Each row of a before or after table is a point. One or more steps were done to the points. Then noise was added and the rows were shuffled. The steps act on columns, c1 being the first. Name the steps. A step turns or swaps two columns, mirrors them in a line or flattens them onto one, adds a multiple of one to another, or multiplies or shifts one. Angles are multiples of 10 degrees, from the lower column toward the higher: turns from -170 to 170, lines from 10 to 170 but not 90. Use the fewest steps. Two steps may share a column if one is a turn and the other turns, adds or multiplies; they go together, in the order done. Otherwise the lowest column goes first.

Before (9 x 2):
[[ 0.39  0.21]
 [-0.51 -0.07]
 [ 0.46 -0.21]
 [ 0.10 -0.13]
 [ 0.32  0.21]
 [ 0.09  0.14]
 [ 0.45 -0.41]
 [-0.12  0.06]
 [ 0.06 -0.16]]
After:
[[ 0.12 -0.15]
 [ 0.24  0.39]
 [ 0.15  0.36]
 [-0.13 -0.01]
 [ 0.12 -0.07]
 [-0.43 -0.33]
 [ 0.58 -0.14]
 [-0.01  0.13]
 [ 0.51  0.08]]
Steps: turn c1 and c2 by 30 degrees

Before:
[[ 0.01 -0.11 -0.10]
 [ 0.21 -0.08 -0.02]
 [ 0.02 -0.10 -0.04]
 [-0.13 -0.08  0.42]
 [ 0.17  0.09  0.06]
 [ 0.21  0.04 -0.14]
 [-1.09 -0.09 -0.13]
 [ 0.11 -0.14 -0.05]
 [ 0.23 -0.14 -0.12]
 [ 0.17  0.16 -0.12]
 [ 0.22 -0.14  0.25]]
After, 11 rows:
[[-0.33 -0.43  0.01]
 [ 0.01 -0.30  0.03]
 [-0.03 -0.42  0.12]
 [-0.13 -0.24  0.18]
 [-0.16  0.26  0.09]
 [-0.05 -0.42  0.25]
 [-0.02  0.12  0.25]
 [ 0.80 -0.27 -0.75]
 [-0.02  0.49  0.21]
 [ 0.08 -0.33  0.08]
 [-0.24 -0.23 -0.37]]
Steps: turn c1 and c3 by 130 degrees; multiply c2 by 3

Before:
[[-0.36  0.19 -0.20  0.31 -0.34 -0.29]
 [-0.42 -0.16 -0.12 -0.18 -0.16 -0.34]
 [ 0.05 -0.01  0.32 -0.16 -0.04 -0.36]
 [-0.20 -0.14  0.23 -0.01 -0.43 -0.33]
 [-0.26  0.30  0.37 -0.05 -0.12  0.06]
 [-0.20  0.01  0.16  0.25 -0.17 -0.33]
 [-0.44  0.20  0.20 -0.19 -0.12 -0.06]
 [ 0.38 -0.06 -0.43 -0.01 -0.21 -0.20]
 [-0.18  0.38  0.30 -0.10 -0.43 -0.10]
 [-0.03 -0.57 -0.42  0.63 -0.42  0.19]]
After, 10 rows:
[[-0.04  0.18 -0.43  0.61 -0.41 -0.56]
 [-0.25  0.05  0.37 -0.06 -0.10  0.31]
 [-0.21 -0.33  0.16  0.25 -0.16  0.02]
 [-0.46 -0.07  0.20 -0.18 -0.12  0.20]
 [-0.42 -0.34 -0.13 -0.17 -0.15 -0.16]
 [ 0.05 -0.37  0.32 -0.17 -0.04 -0.01]
 [ 0.37 -0.20 -0.42 -0.02 -0.22 -0.06]
 [-0.19 -0.33  0.22 -0.02 -0.42 -0.15]
 [-0.18 -0.11  0.30 -0.09 -0.42  0.38]
 [-0.37 -0.29 -0.20  0.31 -0.34  0.20]]
Steps: swap c2 and c6

Before (8 x 9):
[[ 0.02  0.16 -0.22  0.01 -0.04  0.45 -0.17 -0.17  0.05]
 [-0.01  0.11  0.08  0.24  0.27  0.01  0.06  0.48  0.04]
 [ 0.02  0.52  0.11  0.10  0.40  0.06  0.23  0.16 -0.29]
 [ 0.20  0.07 -0.39  0.03 -0.46 -0.14  0.40 -0.54  0.33]
 [ 0.18  0.00 -0.18  0.20 -0.73  0.21  0.40 -0.30  0.03]
 [ 0.07 -0.20 -0.63  0.24 -0.42  0.10  0.49 -0.41 -0.03]
 [-0.17  0.42  0.04  0.30  0.12 -0.38 -0.10  0.06 -0.32]
 [-0.47  0.33  0.22  0.21  0.33  0.11  0.13  0.16 -0.02]]
After, 8 rows:
[[-0.29  0.31 -0.18  0.20  0.33 -0.15  0.20 -0.08 -0.04]
 [ 0.29  0.52 -0.12  0.10 -0.06 -0.07  0.23 -0.15 -0.30]
 [ 0.00  0.40  0.30  0.32 -0.37 -0.24  0.02  0.12 -0.34]
 [-0.04 -0.19  0.24  0.20 -0.48  0.60 -0.23 -0.65 -0.01]
 [ 0.08  0.15 -0.27  0.01  0.04  0.42 -0.19  0.13  0.07]
 [ 0.03  0.11 -0.06  0.23  0.34 -0.05  0.45  0.15  0.05]
 [ 0.25  0.08  0.31  0.08  0.05  0.25 -0.37 -0.55  0.30]
 [ 0.17  0.03 -0.08  0.19 -0.70  0.24 -0.18 -0.47  0.02]]
Steps: add 0.5 times c2 to c1; mirror c3 and c6 in the line at 120 degrees; add 1.5 times c9 to c5; turn c7 and c8 by -70 degrees

Before:
[[ 0.28 -0.50 -0.44  0.33 -0.06  0.03 -0.18 -0.17 -0.32  0.32 -0.03]
 [ 0.02 -0.33  0.43  0.38 -0.14  0.00  0.16 -0.14 -0.19  0.01 -0.07]
 [-0.29  0.18  0.22 -0.17  0.47  0.42 -0.02  0.28  0.48  0.10  0.16]
 [-0.47  0.24  0.14  0.14  0.05 -0.04  0.22  0.10  0.35  0.40  0.21]
 [ 0.00 -0.57 -0.42 -0.19  0.01 -0.18 -0.30 -0.23 -0.59  0.10 -0.11]
 [-0.27  0.72  0.48  0.19 -0.08  0.06 -0.04 -0.06  0.23  0.06  0.56]
 [-0.04 -0.10 -0.07  0.32 -0.08  0.10  0.34 -0.06 -0.40 -0.49  0.03]
 [-0.01 -0.21  0.04 -0.04 -0.29  0.27  0.37 -0.30 -0.02 -0.19  0.24]]
After:
[[ 0.48 -0.07  0.02  0.27 -0.11  0.16  0.31  0.06 -0.39  0.10  0.04]
 [ 0.20 -0.17  0.16  0.12 -0.32  0.23  0.40 -0.30 -0.03  0.06  0.32]
 [-0.29 -0.48 -0.40  0.39  0.00  0.24 -0.20 -0.02 -0.27  0.00 -0.05]
 [-0.09 -0.56 -0.43 -0.05 -0.01  0.04 -0.36 -0.28 -0.61 -0.01 -0.19]
 [-0.27  0.23  0.12  0.03  0.06 -0.15  0.19  0.22  0.34 -0.36  0.28]
 [ 0.01  0.71  0.40  0.21 -0.07 -0.21 -0.07  0.01  0.24 -0.07  0.70]
 [-0.07  0.15  0.40 -0.32  0.46  0.22 -0.02  0.16  0.45 -0.12  0.17]
 [ 0.00 -0.40  0.39  0.40 -0.14 -0.27  0.17  0.06 -0.16 -0.04 -0.13]]
Steps: multiply c1 by 0.4; turn c1 and c10 by 110 degrees; turn c3 and c6 by -30 degrees; turn c4 and c8 by 30 degrees; multiply c11 by 1.3
